Rows are points. The points of each table are mixes of a few directions, plus a little noise. How many directions does each table use, and how many do they share? Where both have some left over, give the other angles between the two spaces (their principal angles), to ten degrees, smallest first.
In the rows, zero is written as 128.

First:
[[152 170  98]
 [134 119 138]
 [165 111 154]
 [153 110 152]
 [ 44  89 137]
 [114 131 121]
 [133 167  95]]
Second:
[[108  82 137]
 [118 118 132]
 [ 77 223 141]
 [157 132 118]
 [132  96 128]
 [171 116 114]
 [133 129 126]]
Directions: first 2, second 2, shared 1; angles 50

First (7 x 8):
[[ 94  98 160 102 114 101 161 133]
 [158 160 124 168 161 109  96 115]
 [134 116  58 163 136 130 119 142]
 [115  85 115 102 109 118 147 120]
 [141 116 113 118 122 131 120 111]
 [120 220 152 124  98 150 102 179]
 [134 101 173 119 157 157 152  96]]
Second, 9 rows:
[[115 123 119  99 191 157 106 126]
 [147 138 147 186   7  75 166 127]
 [ 77 121 137 126 153 160  86  96]
 [122 128 133 137 113 125 126 122]
 [116 124 123 109 170 148 111 125]
 [109 125 131 125 143 142 111 117]
 [138 125 114  97 185 145 124 141]
 [163 133 122 130 108 105 158 150]
 [164 134 127 143  82  95 164 148]]
Directions: first 5, second 2, shared 0; angles 60, 80

First, 9 rows:
[[125 136 147 139 142 104 133 127 140 126 137 136]
 [158 148  85 105  88 177 139 135  77 183 116  91]
 [137 157 154 144 143  94 144 130 131 151 144 129]
 [155 171 129 130 120 123 151 134 100 185 138 106]
 [112  92 109 116 121 154 108 124 136  91 113 135]
 [105  60  73  94  98 200  90 122 127  70  92 130]
 [ 93  74 129 126 140 132  99 120 165  55 116 157]
 [148 192 184 162 160  55 164 133 133 180 164 129]
 [119 122 141 135 140 113 125 126 143 112 132 139]]
Second:
[[133 150 109 135 156 139  81 144 138  95 198 109]
 [131 140 118 132 144 134 102 137 133 110 167 118]
 [121  95 155 119  87 112 196 105 114 176  26 155]
 [128 129 127 129 130 129 125 129 129 126 133 127]
 [130 136 121 130 138 132 111 134 131 116 154 121]
 [124 111 143 123 106 120 164 116 121 153  74 143]
 [123 105 147 121  99 117 176 112 118 162  55 147]
 [126 118 136 125 116 123 148 121 124 142  98 136]
 [136 166  96 139 176 147  48 155 145  72 249  96]]
Directions: first 2, second 1, shared 0; angles 80

First, 10 rows:
[[121  73  89 126 175 186 122 115 113  85 150 140 176 161 124 151 141  98
  144 101]
 [131 130  82 142 139 138 157 113  83  98 153 165 157 178 120 154  71 120
  142 132]
 [154 133 177 110  75  83 143 131 195 194  78  73  54  51 108 117 140 160
  104 108]
 [115 143 114 139 143 135 120 131  95 104 149 155 155 160 141 126 119 119
  137 148]
 [116 149 100 145 144 134 130 127  79  96 158 169 163 177 140 133  98 118
  141 154]
 [100 158 198 121 126 112  58 164 161 152 113 101 110  83 166  71 221 133
  113 160]
 [136 142 166 119  98  98 125 136 165 167 100  97  85  82 125 111 146 147
  113 127]
 [130 137 128 130 121 119 134 128 124 131 128 131 124 129 127 128 117 132
  127 133]
 [106 128 151 126 148 142  83 145 134 120 133 123 142 122 152 102 186 117
  127 141]
 [171  87  75 124 110 131 208  90 131 132 119 125 113 137  76 187  41 135
  132  76]]
Second (10 x 20):
[[126  98 113 120 152 163 128 127 145 138 144 111 121 151 105 137 154 105
  112 103]
 [138 181 160 130 102 103 101 144  73 125 105 138 155  63 192  89 145 150
  172 148]
 [125 146 109 118 127 143 160 102  93 138 167 110 110 208  70 167  84 115
  109 106]
 [120 104  62 163 132 139 160 173 118 158 137 137 128 149 131 138 130 109
  121 137]
 [142 107 111 112 158 192 119 141 125 167 150  95 119 129 118 117 197  90
  119  83]
 [154  93  90 143 109 118 172 147 156 161 100 124 108  86 126 139 114 135
  128 112]
 [123 152  88 157 122 125 148 168  90 159 143 142 126 146 143 121 126 117
  128 150]
 [132 155 190 108 100  74 117  79 147  82 100 140 128 106 127 132  72 172
  139 146]
 [106  55 163 101 142 126 110  66 189  48 105 115 152 139  93 176 100 146
  129 105]
 [113 192 195 127 137  96  64 133 142 106 128 166 134 106 178  64 160 142
  124 192]]
Directions: first 3, second 6, shared 2; angles 30

First:
[[137 115 145 131 130 117 131 140 127 156 102 159 143 141 155 168 153 106
  115  96 135  90 102 112 102 117 141 123 127 134 101 139]
 [160 127 170 101 129  76 158 133 115 181 107 147 133 145 147 121 135  94
  102  91 149  80  85  83 109  72 180 132 113  82 127 113]
 [105 142  89 157 122 169  97  85 134  66 173 103  92 108  93  93 105 165
  135 176  91 187 185 173 169 174  51 109 144 129 169 117]
 [141 121 154 106 131 102 152 154 126 157 112 129 142 137 138 132 126 109
  128 101 153  98 100  97 110  91 177 149 122 122 111 133]
 [145 143 136  83 134  94 150 154 113 167 104 121 159 129 132 109 136 126
  140 141 155 129 100 114 122 113 197 140  96 118 131 113]
 [114 132 100 150 128 158 101 116 131 107 129 138 130 122 130 148 146 145
  133 151 107 151 147 162 135 175  85 106 130 153 129 131]
 [117 114 117 177 124 161  95  99 137 107 131 165 112 133 145 176 152 123
  105 113  95 116 143 149 122 162  53  94 150 143 116 141]
 [106 131 114 116 128 146 139 144 141  82 167  62 114 108  84  77  72 157
  168 155 140 173 162 134 154 121 139 171 143 144 141 138]]
Second, 11 rows:
[[139 146 159 174 203 106 159  77 119 133  30 137 121 158 152  65 199 149
  181 116 122 197  33  29 135 124 157 109  39 110 163  72]
 [133 137 144 153 167 116 145 102 124 130  76 133 123 144 140  95 166 139
  155 122 125 165  79  76 132 126 144 118  81 118 146  99]
 [127 127 127 126 125 129 128 130 129 128 132 128 129 127 127 130 126 128
  126 129 129 126 131 132 128 128 128 129 132 129 126 130]
 [123 120 113 106  93 138 113 152 133 126 175 123 131 113 117 158  95 118
  103 134 131  96 172 174 124 130 114 137 170 137 113 154]
 [132 133 136 141 149 122 136 114 126 130 101 131 126 137 134 111 147 133
  142 124 126 147 102 101 130 127 136 123 105 123 137 113]
 [124 122 117 112 103 136 117 146 131 127 161 125 130 118 120 149 104 121
  110 132 129 104 160 161 126 129 119 136 158 134 116 147]
 [114 108  90  71  36 155  90 190 139 122 248 117 138  91  99 205  42 101
   65 144 135  43 244 249 119 133  93 152 237 150  86 196]
 [131 133 135 139 146 123 135 116 126 130 105 130 126 135 134 113 146 133
  141 125 126 144 105 104 130 127 135 123 106 124 136 114]
 [124 123 119 114 106 134 118 143 131 127 158 125 130 119 121 147 107 121
  112 132 129 107 157 157 126 130 120 134 155 134 118 146]
 [130 132 134 138 141 124 134 119 125 129 110 129 126 134 133 117 141 132
  137 126 126 142 110 109 130 127 133 125 112 125 135 118]
 [130 131 132 135 138 126 132 121 127 129 114 130 127 133 131 120 138 131
  136 126 127 138 114 114 128 127 132 125 115 126 132 120]]
Directions: first 4, second 1, shared 0; angles 60

First, 8 rows:
[[100  79 115 129 130  94 131 122 117 105 108  67 117 139 109 138 164 134
  202 152 111 122 110 104 122 118 129  91 112  85  96 155]
 [157 157 111 123 146 155 122 116 129 158 133 142 154 137 180 164 135 131
   98 175 110  74 121 155 133 179 120 122 101 156 144 111]
 [144 129 150 122 118 122 148 132 152 138  96 202 126 117  92  81  92 136
   91  56 156 192 138 132 125  78 137 179 161  88 154 119]
 [210 173 115 164 115 131 106 153 111 105 137 168 171 168 145 102  66 101
  111 127 162 104 128 145 133 161 124  88 146 194  96 123]
 [ 59  89 131 100 165 142  91 110 126 166 143  60  83  81 187 160 188 123
  155 180  65  77 121 113 118 218 113 111  71 145 197 165]
 [104 111 132 134 100 111 167 113 142  99 105 117 108 113  64 119 150 148
  133  80 139 176 133 115 135  49 144 152 125  50  96 120]
 [153 174 130 158  94 141 134 139 122  91 155 139 137 133 103 114 100 117
   91  93 162 142 147 135 143  99 137 128 142 157  85 105]
 [ 96 114 142  94 158 128 127 137 125 160 148 129 128 136 143 146 129 133
  143 160 118 141 127 126 113 120 121 152 166 149 157 127]]
Second (8 x 32):
[[130 177 129 150 115 137 135 124 131 114 117 131 110 105 115 120 133 118
   83  88 131 133 153 125 133 125 134 116  99 107 116 136]
 [169 168 112 124 121 169 148 118 131 141 169 154 180 161 157 178 118 147
   84 177 138  92 123 172 148 118 129 160 141 174 104  60]
 [118  85 127 118 137 112 120 123 130 133 109 115 121 126 131 122 140 132
  165 137 115 124 112 118 122 144 124 120 118 108 145 146]
 [ 67  75 174 114 144  72  98 183 105 110 143 111  85 125  86  57  87  96
  206  86 151 217 140  72  91  95 123 116 215 154 147 191]
 [121  53 127 100 147 112 116 128 125 146 131 117 143 151 143 133 130 142
  195 175 117 121  95 127 120 141 121 137 152 138 149 129]
 [132  42 115  98 149 117 120 113 132 154 115 114 151 152 157 147 148 152
  195 193 104  96  81 136 127 158 120 137 125 120 154 123]
 [166 241 113 160 101 177 156 113 135 117 145 156 145 120 132 160 129 128
   18 107 142 103 161 162 154 114 138 137  94 137  88  81]
 [120 183 130 159 112 128 133 123 133 107  96 125  89  84 103 105 141 110
   78  60 126 140 161 111 130 129 135 100  79  83 119 158]]
Directions: first 6, second 3, shared 2; angles 30
